Every row gives one point. To make a cloud, some directions were put in groups of two or more. Within a group, all points are equally far from the middle, so they leave a hole (a ring in 2 directions, a hollow ball in 3). The other directions are filled evenly. Then the cloud was stretched, turned, moved and blurred a little. Count the holes, and give their numbers of directions, smallest first.
In the rows, 100 means zero.

Cloud, 21 rows:
131 160 17

136 114 49

158 126 51

53 165 79

88 155 88

99 156 26

34 127 25

92 103 82

82 141 90

92 120 26

163 71 31

145 159 49

39 92 84

61 139 112

166 79 84

59 127 121

83 164 111

96 181 132

133 116 133

103 62 98

145 110 28
Holes: 0

Cloud, 20 rows:
150 60 108

74 158 147

128 72 180

118 54 33

86 52 70

16 75 141

160 116 39

195 135 63

97 63 88

120 97 138

159 9 69

160 74 74

114 137 103

124 115 81

154 64 75

123 87 112

92 150 84

151 103 106

63 165 79

99 87 157
Holes: 0

Cloud, 21 rows:
124 143 164

138 133 167

163 152 131

56 137 100

134 136 166

128 60 121

67 87 79

110 172 114

167 155 104

70 137 141

186 93 119

66 86 106

163 110 159

129 152 156

168 119 154

93 71 129

157 148 146

86 94 152

102 171 118

186 128 86

108 121 29
Holes: 1 (3)

Cloud:
158 146 53 44

123 34 64 14

96 156 53 111

135 41 33 66

64 125 45 118

155 96 45 111

91 83 145 21

173 136 98 61

25 100 90 106

149 53 34 85

98 13 115 83

73 73 59 132

162 124 125 81

159 38 63 81

172 110 121 77

160 112 83 9

139 168 68 78

125 31 136 78

48 113 104 124

31 70 123 56

73 111 117 132

123 93 155 40

168 141 69 86

30 127 86 49

68 142 91 126

43 152 65 72

44 128 89 119

125 136 27 98

96 160 92 24

31 113 91 110

176 126 54 60
Holes: 1 (4)

Cloud, 26 rows:
28 75 71 97

112 191 96 95

69 51 119 57

29 89 59 93

38 109 41 112

96 192 97 111

115 152 68 35

42 77 92 149

112 138 58 34

88 107 159 150

47 132 57 146

85 118 13 106

40 112 114 46

153 121 60 154

141 104 38 143

147 175 90 119

120 50 114 55

122 111 37 47

61 148 63 151

164 113 132 70

144 73 51 137

41 122 91 41

142 164 73 140

113 191 93 105

108 157 73 36

85 162 82 40
Holes: 2 (2, 2)
